Every row gives one point. To make a cloud, some directions were put in groups of two or more. Within a group, all points are equally far from the middle, so they leave a hole (a ring in 2 directions, a hollow ball in 3). The other directions are filled evenly. Then the cloud was stretched, turned, moved and blurred a little. Count the holes, and give their numbers of directions, smallest first.

Cloud, 21 rows:
[[-4.6 -0.5  1.8]
 [ 0.7  2.6 -3.1]
 [ 1.6  2.8 -2.2]
 [-1.7  3.7 -1.4]
 [ 2.5 -5.1  1.6]
 [-3.4  1.5  2.4]
 [ 2.7 -3.7  3.3]
 [-3.9  2.3 -3.5]
 [-4.1  2.9  0.1]
 [-4.9 -1.2  1.3]
 [-5.9  0.2 -0.5]
 [ 5.0 -3.7 -0.1]
 [-3.0 -2.6  2.5]
 [-0.4 -2.7 -4.5]
 [-2.4 -4.6  0.0]
 [ 2.0 -5.3  0.8]
 [-5.5  1.1 -2.5]
 [ 0.1 -5.0 -1.9]
 [ 2.1 -5.3 -0.7]
 [ 2.2 -3.2 -3.7]
 [-1.4  3.6 -2.2]]
Holes: 1 (3)

Cloud (30 x 4):
[[-6.6  0.7  1.9  1.1]
 [-1.9 -4.7  1.6 -2.6]
 [ 2.4  1.8  4.0 -3.4]
 [-1.4 -4.7  3.2 -1.6]
 [ 2.3  0.4 -0.1  2.8]
 [ 3.6  1.3  1.7 -1.6]
 [-5.9  0.3  3.0  2.4]
 [-4.3  0.4 -4.8  0.2]
 [ 1.0  0.1  5.3 -2.5]
 [-1.4 -3.9 -2.5 -2.7]
 [-4.6 -0.8  1.3 -4.3]
 [-4.0  0.6 -4.5  2.2]
 [-1.9  5.2 -2.7 -0.5]
 [ 3.0  2.3  2.0 -3.6]
 [-3.9  5.5  2.5 -2.7]
 [-2.3 -2.2  3.0 -4.3]
 [-5.2  2.5  3.6  1.5]
 [ 0.4  2.2 -3.3 -3.5]
 [-1.9  5.9  0.0  1.2]
 [-6.4  2.2  2.4 -0.6]
 [ 1.0  2.7 -2.4 -3.8]
 [-4.5 -2.1 -0.3 -3.8]
 [-2.7  5.8  2.0 -3.7]
 [-1.2  4.8  1.7  2.5]
 [ 2.2  1.8  2.3  2.0]
 [-2.0 -0.5  5.4  2.2]
 [ 2.1  1.8  3.2  1.5]
 [-0.1  4.8 -1.6 -3.8]
 [ 2.7 -2.0 -1.8 -0.5]
 [-4.4 -0.3 -4.6 -0.8]]
Holes: 2 (2, 2)
